Each row of a before or after table is a point. One or more steps were done to the points. Then noise was added and the rows were shuffled. The steps act on columns, c1 being the first. What was done? A step turns or swaps two columns, mirrors them in a line or flattens them onto one, adds a multiple of one to another, or multiplies or shifts one. Angles are multiples of 10 degrees, from the lower column toward the higher: turns from -170 to 170, lines from 10 to 170 but not 90. Use the fewest steps. Two steps may share a column if one is a turn and the other turns, adds or multiplies; they go together, in the order done. Otherwise the lowest column goes first.
In the rows, 128 means zero.

Before (9 x 3)
[[144  99 172]
 [ 61 224 139]
 [115 108  69]
 [129 109 138]
 [128 125 105]
 [139 146  74]
 [142 141 137]
 [163 116 163]
 [145 120 158]]
After (9 x 3)
[[135 121 158]
 [128 148  74]
 [130 140 139]
 [105 108  69]
 [ 49 224 142]
 [120 109 138]
 [133  98 173]
 [117 125 106]
 [154 116 162]]
Steps: shift c1 by -10

Before (11 x 8)
[[113 130 153 130 124 121 145 122]
 [101  89 134 130 110 148 103 155]
 [ 94 101 139 116  82 138 104 143]
 [120 168 116 151 154 134 107 168]
 [145 116 160 142 108 124 116 126]
 [170 148 103 137 166 125 171 119]
 [129 110 109 109 120 100 134 103]
 [104 148 110 166 106 156 106 150]
 [ 98 118 160 135 111 164 110 133]
 [121 121 144  98  94 150 110 134]
 [136 156  85 144 133 117 159 172]]
After (11 x 8)
[[101  12 132 128 109 168 103 154]
 [136 212  94 159 131 105 161 171]
 [113 135 152 121 123 113 144 123]
 [147  92 166 130 111 121 114 128]
 [169 188 109 145 165 123 171 120]
 [121 106 133  95  96 172 109 133]
 [129  74 104 116 119  72 133 103]
 [ 94  48 132 112  83 148 102 142]
 [104 188 125 171 108 185 107 148]
 [121 247 124 154 156 141 107 167]
 [ 98 100 161 124 110 202 110 133]]
Steps: multiply c2 by 3; turn c3 and c4 by -20 degrees; multiply c6 by 2

Before (10 x 14)
[[149 125 118 125 142 121 148 135 113 117 144 127 146 130]
 [140 115 143 134 118 129 154 141 128 145 108 118 134 111]
 [128 114 147 131 141 149 146  99 153 155 138 111 145  98]
 [124 148 152 116 143 115 128 123 119 122 158 163  94 138]
 [100 132 107 138 139 119 105 132 122 124 149  89 116 143]
 [129 146 134 121 127 130 146 118 121 133 173 119 102  84]
 [116 134 126  80 137  95 126 128 137 119 136 145 119  91]
 [146  92 132 120 127 118  81 112 166 105 147 148  98 114]
 [153 127 147 143 146 129  96 102 123 127 113 160 123 134]
 [155  87 158  88 169 135 116 120 125 120  99 117 154 127]]
After (10 x 14)
[[128 150 112 136 141 149 146  98 153 155 111 112 131  98]
 [117 117 132   8 137  95 127 128 138 119 122 145 128  92]
 [146 120 131 107 127 117  80 111 166 105 108 149 174 114]
 [139 141 107 143 118 130 154 141 128 146 142 119 137 112]
 [154 125 104 166 148 129  96 103 123 127 136 160 131 133]
 [129  96 138 110 128 130 147 117 121 133  84 119 125  84]
 [154 171  91  28 168 135 116 120 125 121 146 117 151 126]
 [124  89 115  98 142 115 127 122 119 122  91 163 128 138]
 [100 115 154 152 139 119 106 132 121 125 116  89 131 143]
 [149 145 143 121 143 120 148 134 113 118 116 127 121 130]]
Steps: turn c2 and c13 by -120 degrees; turn c3 and c11 by -160 degrees; multiply c4 by 2.5
